Each row of a before or after table is a point. The points were changed in one or more steps. Then noise was added and the rows were shuffled. The steps act on how far a point lies along the listed directions, d1 being the first. Name the steps. A step turns or swaps two directions, mirrors them in a line or flattens them onto one, adds a multiple of one to another, or multiplies one. Angles are multiples of 10 degrees, from the lower direction toward the higher: turns from -170 to 170, lines from 10 to 170 but not 90. Use the fewest steps. Two steps may share a direction if one is a turn and the other turns, adds or multiplies; they go together, in the order done. Otherwise the lowest direction goes first.
In the rows, zero is written as 128.

Directions:
(1): [ 70 106]
(2): [150  70]
Before:
[[179 141]
 [ 78 116]
 [162 123]
 [151 103]
 [132 186]
 [136  82]
 [103  49]
 [143  94]
 [217 196]
 [128 111]
 [124 182]]
After, 11 rows:
[[142 141]
 [209 161]
 [142 166]
 [ 85 159]
 [ 87  92]
 [ 18 152]
 [158 161]
 [ 79  95]
 [109 158]
 [133 161]
 [171  96]]
Steps: turn d1 and d2 by 130 degrees

Directions:
(1): [154 202  46 129 118  95 119 162]
(2): [134  75 101  99  76 166 157 204]
(3): [174  97 103 116  84  84 182  60]
(4): [191 139 137 113  85 182  55 100]
(5): [126 139  78 141 168 214 173  91]
Before, 8 rows:
[[150 124 213 107 146 150  46  92]
 [183 100 234 144 139 107  19  73]
 [ 94  96 167 146 168 156 130  51]
 [152 120 136 146 111 163 117  76]
 [ 85  93  74 132 148 117 227 154]
 [120  52  69 104 136 169 226 129]
 [141  84 176 112 102 109 140  61]
 [ 86  62 206 125 145 191 147 133]]
After:
[[124 101  67 127 129 172 193 126]
 [ 91  65 204 122 141 193 143 131]
 [136  80 179 115 103 104 141  64]
 [131  52  67 104 131 184 217 120]
 [153  93 235 150 149  66  45  91]
 [119 116 217 109 159 109  74 114]
 [127 114 142 149 125 130 143  94]
 [ 90  95 168 146 171 148 132  55]]
Steps: flatten d4 and d5 onto the line at 110 degrees

Directions:
(1): [179  67 159 121 164 215 180 154 134 167  87 126]
(2): [230 151 141 140 110 125 124 147  46  81 156 162]
Before (8 x 12):
[[125 183  96 140 103  52 108 129 114 100 145 136]
 [ 53 177 134 115  84  78  85 109 143 121 170 115]
 [249 107 149 121 152 205 183 164  71 159 103 150]
 [ 86 173  93 141 102  57  87 129 135 108 151 131]
 [ 45 190 104 112 100  43  71  94 150 118 174 144]
 [142 149 108 142  96 129 123 110 131 123 130 151]
 [ 24 106  99 127 137  96 113 111 159 183 109 108]
 [126  55 160 105 179 180 187 132 163 195  71 107]]
After, 8 rows:
[[147 202 122 122  86  53  76 118  81  84 195 176]
 [118 150 108 142 101 125 125 110 147 135 125 143]
 [107 184  94 136 102  52 104 128 126 112 140 131]
 [ 72  90 120  98 170 184 174 132 201 225  72  91]
 [199  63 172 109 166 184 185 150 113 164  84 129]
 [141 182 150 119  73  90  96 134  82  88 186 141]
 [128 182  96 141  98  62  89 138 106  97 162 147]
 [201 128 124 143 114 113 125 151  31 116 137 165]]
Steps: mirror d1 and d2 in the line at 170 degrees

Directions:
(1): [142 159  93  61 130 170 113  96 102 135  74  80  91 134  54 201 137 129
 194  62 142  36 142 111]
(2): [111 140 173  99 132  96 176 157 194 159 113  67 156 122  69 152 158  63
 134 173 220 153 143 216]
(3): [108 138 120 125  90  74 146  67  94 227 210  98 127  53 138 149 196 191
 139 126 148 147 162  90]
Before, 11 rows:
[[ 98 147 137 105 121  91 129  88 120 187 168 118 142 105 108 157 157 159
  157 114 134 122 168 111]
 [142 122 103 105 138 161 132 127 146  92  66 119 148 159  84 153 144  83
  142 119 153 103 111 164]
 [116 106 163  93 157 138 177 164 164  85  65  78 140 162  73 147 113  54
  140 155 170 127 111 204]
 [141 104 147 134 165 161 133 145 174  48  63 138 133 200 116 126  86  56
  124 141 130 111 110 176]
 [113 144 126 138 104 103 128 122 123 152 163 121 145 108 139 106 150 140
  112 141 129 132 113 127]
 [154 120  84 108 117 134 101  90  73 170 161 130 112  76 158 167 151 203
  157  60  90  77 128  36]
 [160 116 105 154  96  93 124  99  63 154 189 158 121  83 173 117 135 183
   92 131  86 166 140  83]
 [106 120 154 117 146 112 145 178 175 100  65  99 154 162  78 138 126  39
  121 153 188 143 128 192]
 [146 124 182 133 173 170 169 201 210 100  44 100 160 192  58 114  94   7
  139 192 199 173 116 243]
 [130 139 132 128 113 118 109  86 101 160 151  98 141  84 139 154 142 134
  163  98 121 119 144 113]
 [140 139  99 125 130 184  87 114  98  93  96 146  97 148 117 134 120 146
  163  66 100  80 110  97]]
After, 11 rows:
[[146 129 126 136  89  67 140 105  89 179 196 129 138  69 142 131 161 160
   96 156 131 183 149 119]
 [102 141 142 110 127  96 121  85 116 180 163 126 138 111 109 152 147 159
  160 113 122 117 164 105]
 [138 142 117 113 145 181 105 134 137  81  70 125 108 163  88 144 120 104
  162  89 137  84 110 141]
 [155 121  95 118 148 178 113 132 134  70  57 141 144 177  96 145 128  92
  143 108 134  98 100 143]
 [127 139 130 120 114 120 104  97 107 155 136 101 139  92 133 152 139 117
  160 106 118 113 152 125]
 [145  95 140 142 158 162 121 134 166  45  62 151 126 204 123 121  77  72
  124 130 113 109 109 158]
 [150 124 121  88 128 128 123 120 130 166 140 100 131  88 123 174 154 135
  161  90 146  90 136  98]
 [111 112 123 138 141 128 111 162 130  83  75 146 140 170 121 114 102  86
  122 115 133 126 115 132]
 [167 112 139 160 161 192 124 165 140  84  61 155 134 190 112  94  70  75
  133 144 114 146 103 154]
 [109 148 128 147  98  97 132 117 115 161 168 113 142  99 144 111 156 143
  113 144 130 129 117 120]
 [129 102 135 114 158 164 146 155 120  56  72 117 120 174 117 129  85  88
  135 125 106 107  98 145]]
Steps: add -0.5 times d1 to d3; multiply d2 by 0

Directions:
(1): [166 147 124 124 117 131 102 139 100  91 104 144 116 177 196 193  44 108
 164 162 117  90 111  96  46  83 114 141 107 134 200 174 180 139 106 135
 164 189 208  89 164 130 101 192 108 157 132 131 153  50  66 186 100 167
  78 124  81 172  73 189 179 186 107  54]
(2): [ 89  85 168 115  75  51 103  87 179 149 125  97  87 166 105 166 118 123
 166 114 116 131  22 154  62 133  97  60 164 174 164 108 114 146  90 114
 114 120 194 124 161  72  76  92  81 160  96  81  92 129 249 106 143 106
  89 199 183 118 107  60 181 119  96 149]
Before (8 x 64):
[[ 97 134 114 133 113 123 116 132 151 136 133 120 102 102 115 108 133 126
  120 121 128 138 121 143 136 123 138 103 139 128 112 111  97 137 132 120
  113 116 105 144 139 105 125  97 132 125 124 121 124 153 164 124 137 112
  150 145 168 117 120  91 138  97 142 135]
 [184 172 100 153 139 159 125 155  77  81 129 160 139 133 188 161  65 126
  131 163 138  90 172  98 106  93 124 182  86  98 169 178 183 136 129 142
  168 185 170 103 130 145 140 196 134 127 170 168 159  73  16 179 110 181
  116  63  59 160  97 221 137 165 139  46]
 [147 157 135 124 124 133 124 142 114 100 109 125 133 156 153 153  92 123
  147 135 147 110 144 105  97  99 128 130 121 118 167 141 143 135 129 155
  153 162 164 124 148 123 129 155 121 143 137 131 137  99  93 150 124 146
  111 117 123 152  84 148 157 144 119  86]
 [106  84 151 105  78  73  92 108 158 120 109 101 102 163 140 170 106 115
  172 115 114 114  42 132  62 123 105  71 137 153 179 137 148 151 104 100
  119 154 192 112 171  91  91 140  90 156 122  89 114  97 204 142 118 107
   92 166 160 147 116 106 161 135 103 131]
 [130 135 124 133 137 139 129 128 121 122 141 117 125 104 123 123 144 119
  109 140 135 132 162 120 141 137 133 132 132 107 110 128 119 119 137 132
  119 121 113 152 118 125 147 129 156 145 141 138 130 117 101 136 130 139
  130 120 117 131 119 140 105 123 145 125]
 [ 77  78 149 121 112  86 128 105 153 168 133  97 110 132  80 129 154 123
  115 101 121 135  65 161 111 146 129  89 148 137 128  98  95 155 129 123
  110 113 157 156 135  97 107  72  92 138 101 103 107 167 224  80 150 110
  113 161 176  88 123  71 148 114 132 176]
 [134 153 105 142 154 147 138 138 101 128 133 141 163 108 152 118 136 130
  105 127 156 131 164 113 148 123 135 154 103 111 107 138 136 126 159 142
  118 123  78 147 122 142 151 149 162 104 143 156 143 138  74 136 141 136
  151  91 100 128 137 156 114 129 155 117]
 [118 135 137 131 131 105 112 125 131 134 110 119 116 136 123 151 112 110
  143 131 129 111 103 105  74 124 136 120 122 122 149 130 127 139 126 122
  138 152 157 111 130 122 111 142 113 144 122 117 139 116 142 144 123 111
  102 137 124 132 106 128 154 141 123 122]]
After, 8 rows:
[[130 151 109 147 151 146 133 136 106 128 134 140 164  99 149 114 143 131
  104 124 157 130 161 119 154 124 136 148 108 115 104 130 132 127 161 142
  113 120  73 152 119 138 153 140 167 104 143 156 137 145  80 130 143 136
  152  91 102 127 137 149 107 128 155 123]
 [ 75  77 148 123 112  79 125 103 148 166 129  95 103 142  84 141 146 123
  118 107 119 131  54 159  96 140 125  85 149 141 138 108  97 158 123 125
  112 119 167 152 139  96 103  76  87 140  96 103 107 155 223  81 144 113
  104 166 172  93 115  72 155 123 126 168]
 [145 160 130 123 128 140 128 145 113  99 110 126 131 154 149 153  93 123
  146 128 152 110 155 107 104  99 133 137 117 113 163 144 144 132 133 153
  152 162 155 122 145 129 132 160 126 137 139 137 143 102  89 149 123 146
  110 111 122 146  82 151 149 143 124  85]
 [ 97 131 111 125 110 121 118 128 152 139 131 121 102 102 115 111 128 128
  122 125 128 138 112 141 127 121 138  99 141 129 116 114 100 139 129 120
  113 118 107 145 141 100 122  97 129 133 122 119 124 150 166 121 138 112
  146 156 162 118 118  89 145  99 138 133]
 [185 178  98 155 145 171 135 158  71  85 133 164 145 122 183 150  72 127
  118 164 140  94 188  99 126  98 128 188  81  91 159 175 178 131 133 142
  162 180 154 108 124 153 152 194 143 122 175 175 159  79   8 177 109 179
  122  54  56 154 105 223 125 161 144  47]
 [117 136 136 134 137 109 109 127 128 131 111 122 116 138 124 149 110 109
  145 130 129 105 104  99  74 124 136 123 118 120 155 134 128 135 128 119
  138 154 155 109 129 125 110 147 114 143 124 118 143 114 136 142 121 114
  103 135 121 129 104 131 155 139 125 118]
 [113  86 147 105  76  78  91 111 152 115 105 104 102 161 149 176  96 110
  174 122 113 107  40 123  56 117 102  77 133 152 184 143 151 154 101 100
  125 161 195 106 174  91  88 149  90 156 128  97 119  86 192 151 115 112
   91 163 151 152 110 116 164 139 104 125]
 [127 131 125 130 136 136 128 124 120 123 144 113 124 103 122 124 147 121
  108 135 138 132 161 124 146 135 130 134 137 108 108 124 120 117 137 134
  123 118 113 155 120 124 148 130 156 145 140 140 128 118 107 135 136 137
  134 118 120 133 118 137 105 117 147 131]]
Steps: turn d1 and d2 by -10 degrees
